Each row is a point. Any point is a mix of the corners, with weights that add up to 1. It lies inside the corners' shape when no weight is negative. Is each point inside? If not, which corners have a negative weight?

Corners:
(1): [-7 15 75]
(2): [67 -58 -11]
(3): [-1 8 -35]
(4): [-44 10 -11]
Points:
[22 -11 -7] => outside (4)
[-32 8 1] => inside
[1 -1 35] => inside
[37 -38 -9] => inside
[26 -34 19] => outside (3)
[-22 17 22] => outside (2)
[14 -16 34] => outside (3)
[-11 11 53] => inside

Corners:
(1): [44 30 -1 18 -46 -63 -28 -45]
(2): [30 -27 7 15 -15 11 38 -29]
(3): [-52 -6 30 10 -20 1 -5 5]
(4): [-10 -31 15 -55 2 3 47 -24]
(5): [-36 58 -45 -26 -18 -20 -41 3]
(6): [-74 -2 -53 -28 44 36 -22 -46]
(7): [78 -18 -20 7 -29 -85 -42 -9]
(8): [-19 -13 23 -29 76 23 34 -19]
(9): [-13 -14 52 -40 44 16 -26 12]
Points:
[11 -4 -8 -14 11 -18 -10 -27] => outside (3)
[-14 10 -11 -12 5 -12 -24 -11] => outside (4)
[-14 5 -15 -7 -16 -17 -24 -18] => outside (8)
[22 -21 2 34 -25 -25 11 -30] => outside (4, 5, 9)
[9 -16 5 -24 6 -17 3 -15] => inside

Corners:
(1): [-58 -51 -3 -2 -38 -20 -48 8 -11 -41 7 -2 35 11]
(2): [6 -2 -30 -3 -29 15 18 19 -32 33 -37 0 11 -38]
(3): [36 19 45 2 29 29 27 25 31 -23 87 31 0 -84]
(4): [-25 9 12 -71 -11 -41 28 42 46 -12 39 29 -38 -29]
(5): [1 -59 -19 31 73 -10 48 -24 -70 18 73 -3 33 -13]
(6): [20 -59 -2 -17 6 5 36 -28 -6 -5 51 31 21 -30]
(7): [38 -51 55 -28 18 6 55 2 1 32 -16 -29 -22 -3]
(8): [5 3 17 -25 -51 -11 -35 54 -45 35 -28 23 -1 11]
(9): [34 -32 -34 -6 46 -13 5 -16 13 15 15 -19 46 15]
(10): [-62 -4 -24 -3 -56 10 -46 -84 -64 4 -40 -9 -50 -4]
(11): [36 -27 -81 9 31 -7 26 8 -15 -31 2 -9 28 25]
(12): [12 -20 -4 52 -66 26 41 37 -13 51 -23 -14 12 -3]
(13): [-59 13 -34 13 -56 64 -13 38 -23 -18 -1 48 30 -10]
(14): [-32 -36 56 57 -27 21 -56 25 46 -6 -12 38 -21 -37]
(15): [-46 16 36 -33 -16 -79 -19 12 22 -33 0 40 -14 2]
Points:
[49 -27 -6 -5 8 27 36 25 21 19 17 14 20 -28] => outside (1, 5, 10, 15)
[-18 -11 -16 0 -20 7 -2 1 -17 -3 -1 11 0 -8] => inside
[5 -53 18 4 13 0 25 -17 12 12 36 0 0 -40] => outside (8, 11, 13, 15)
[-10 -17 -7 -1 -13 8 -11 4 -22 -3 1 13 10 -6] => outside (4, 12)
[11 -31 1 -9 25 -5 3 -14 -22 6 28 2 1 -21] => outside (12, 13, 15)
[6 -31 -16 16 -8 19 5 -8 -25 13 3 -3 16 -9] => outside (4, 15)
[-26 -7 6 6 -28 5 -17 8 -15 10 -13 9 -7 -17] => outside (6, 11)

Corners:
(1): [-30 -35 -8 -51 9 45 -19 9 -34 -8 26 -34 20 23 -6 14 -44 -70 3 -1]
(2): [-26 -18 -10 -17 -14 21 -25 6 2 -28 41 -16 -8 23 -47 -26 -27 -63 -1 13]
(3): [-15 -50 46 29 -8 -7 21 -5 -46 -27 -21 11 18 -24 -18 16 6 -3 -8 33]
(4): [17 -37 71 -30 8 -1 21 7 -1 -15 -26 -11 -9 1 -16 26 -18 -14 -2 37]
(5): [-25 -42 -13 -25 24 -25 27 34 -24 -30 37 -21 14 31 2 30 -39 -66 -42 -12]
(6): [-46 0 34 18 1 -14 7 7 -35 -22 -36 -13 -6 -23 8 16 -6 -4 -10 10]
(7): [-27 -59 41 18 -24 10 -4 -19 -1 -15 -27 15 18 -28 -5 71 12 -14 -30 2]
(8): [1 30 -63 -37 8 -39 -4 7 38 -8 -12 14 25 10 33 -25 -6 60 16 -11]
(9): [-25 -34 0 -15 18 -19 -17 10 -2 -54 -1 16 -5 53 -7 -17 -21 -21 2 -20]
(10): [17 8 8 -29 24 24 24 17 5 -51 -10 -22 14 23 -38 -9 -11 -43 25 -19]
(11): [-32 -4 -36 -54 37 11 7 -33 7 -37 23 -17 -4 25 -35 -25 6 -35 10 -18]
(12): [-14 -19 58 4 -13 -7 16 -5 -35 -8 -10 23 9 -28 -23 48 -2 8 -22 -10]
(13): [13 37 -35 -16 20 -6 12 5 67 29 10 11 21 48 26 -33 -12 61 42 -13]
(14): [-38 -39 51 -28 7 -6 48 17 -19 -41 -44 32 19 -6 -18 19 -23 -15 -22 8]
(15): [-15 26 -4 -28 -22 2 7 -7 -4 -33 34 -17 24 35 4 -60 -21 -56 -12 -42]
(16): [31 -5 -11 -8 24 -23 -14 3 54 59 -46 0 27 -16 12 -1 28 80 -34 -36]
(17): [10 3 -20 0 29 -67 17 -26 63 38 -22 12 26 9 3 -24 -20 76 26 -44]
(18): [-14 5 -28 -15 25 -8 -15 12 22 -43 37 18 13 -13 15 -41 -20 -37 20 -10]
(19): [1 3 -32 -39 9 -38 20 21 62 28 -22 12 19 -2 29 1 34 66 36 -58]
(20): [0 -10 -29 -7 -5 22 -5 -19 -15 -5 27 15 -7 22 -25 -12 -21 -95 0 -9]
(21): [-22 28 -2 -9 19 -47 -25 0 43 40 -32 17 65 -9 18 -1 30 58 9 -6]
Points:
[-16 -15 2 -11 2 -1 -6 2 2 -9 6 -1 7 9 -3 2 0 -16 -3 -10] => outside (8, 10, 14, 17)
[-23 -20 -8 -13 8 6 -6 1 -11 -29 19 -12 1 11 -11 0 -18 -53 -10 -26] => outside (3, 4, 8, 13, 14, 21)
[-9 -15 7 -11 5 -10 2 5 8 -5 -9 4 18 4 -1 5 -7 0 -3 -7] => outside (11)
[-9 -10 13 -2 1 -26 4 -6 22 11 -33 21 11 -6 0 13 12 49 4 -2] => outside (1, 5, 10, 15, 18)
[-13 -12 40 -10 -8 16 13 -2 -11 -32 -1 4 3 -6 -26 5 -3 -40 3 12] => outside (1, 5, 8, 9, 16, 17)
[-11 -7 6 -16 12 -9 8 5 10 -11 -11 -1 16 7 -3 -2 -5 7 1 -10] => outside (20)
[-12 -1 -16 -23 10 -4 -6 5 22 -6 13 -12 13 22 -2 -17 -10 -22 6 -21] => outside (3, 8, 12, 14)
[-15 -7 -10 -21 12 -9 4 0 11 -15 5 -1 15 16 -5 -9 -12 -16 7 -8] => outside (12, 16)

Corners:
(1): [-14 -12 -57 33 34 7 -9 9 -31 -46 -70 -22 12 -54 1 39 -57 27 64 24]
(2): [-66 -30 -13 12 17 -9 -56 28 -7 -21 35 -4 -14 -48 0 57 44 15 14 31]
(3): [-35 0 -37 8 -29 11 5 -66 44 -29 -11 21 36 31 -23 -7 -4 40 -19 -27]
(4): [9 -12 63 -34 -18 27 -33 92 40 22 69 22 -26 -47 22 -36 39 -4 50 -15]
(5): [-20 -29 -4 24 10 -4 6 -31 -23 -27 -37 5 6 30 -64 24 1 -5 0 -27]
(6): [9 42 36 -31 34 -24 14 -8 20 -45 -53 -15 -17 -4 34 -40 -10 3 -21 33]
(7): [-11 4 48 -13 -27 13 -16 31 7 95 59 0 -30 -32 5 19 37 -32 76 -1]
(8): [-13 7 13 -12 -32 42 5 36 -22 78 55 3 -35 -40 -8 -8 71 -23 59 9]
(9): [0 -28 -20 92 -41 -22 -34 -53 -13 -32 -14 -8 3 21 23 -5 -27 13 21 -12]
(10): [48 -7 0 -11 58 0 -21 67 -12 51 84 54 4 -63 -1 20 15 -19 44 64]
(11): [7 24 2 -46 10 -28 40 57 35 4 45 -1 -7 -21 46 -34 -22 -25 -27 -39]
(12): [-46 -21 -59 72 -14 -8 6 -18 13 -18 -27 -6 -43 -32 -31 22 -59 3 -8 -3]
(13): [4 3 -49 25 9 -35 -31 -18 -58 -44 -60 -26 11 -52 8 14 -70 52 3 -4]
(14): [24 16 42 -55 -7 1 -18 32 19 -14 41 -32 17 28 -7 -63 -49 -26 -14 -3]
(15): [9 -18 15 36 -57 -55 54 -42 9 -7 26 30 35 -5 -57 -18 35 11 -1 -21]
(16): [-32 1 -54 38 -33 -37 -1 -24 -13 -39 -38 -6 -26 20 -18 65 -62 64 22 20]
(17): [8 -15 17 -60 1 -5 14 -16 48 -25 -5 -4 -31 4 69 -9 -33 -27 -46 9]
(18): [1 9 -12 -71 -8 4 -32 35 22 48 23 29 -30 -4 26 -85 -10 -58 17 -17]
(19): [34 47 -18 -30 -21 5 -10 12 28 -6 -6 -7 20 -17 42 -48 -6 -57 -50 1]
(20): [5 -25 7 -9 -48 -14 52 34 -4 29 8 34 39 24 7 -39 33 37 -42 -3]
(21): [20 -52 22 -5 -31 -38 9 36 58 15 30 -17 -12 20 -20 -50 43 -6 -43 5]
Points:
[-7 -10 -9 8 -22 -5 -4 16 2 10 18 9 2 -12 -7 -6 4 4 12 -4] => outside (6, 17)
[-4 -6 -6 1 -3 -9 -6 0 7 -13 -3 0 -5 -11 9 -3 -11 4 3 4] => inside
[-17 -5 2 4 -18 -13 -4 -11 -5 -13 -6 -3 -1 -3 -1 0 -7 17 17 -10] => outside (10, 12, 19, 21)
[3 3 -5 -7 0 -6 2 3 2 -7 7 11 7 -20 5 -18 -4 -3 1 0] => outside (7, 16, 21)
[8 -3 -27 18 -14 -24 21 -10 3 4 -6 20 1 6 -13 -26 -2 0 -20 -7] => outside (1, 2, 4, 7, 14, 17)
[3 -6 8 -10 -14 -12 0 11 10 3 16 6 3 -5 2 -16 8 0 3 1] => outside (12)
[3 5 13 7 -28 2 0 -6 4 13 14 5 -6 -6 -3 -10 2 -3 12 0] => outside (1, 2, 11, 18, 21)
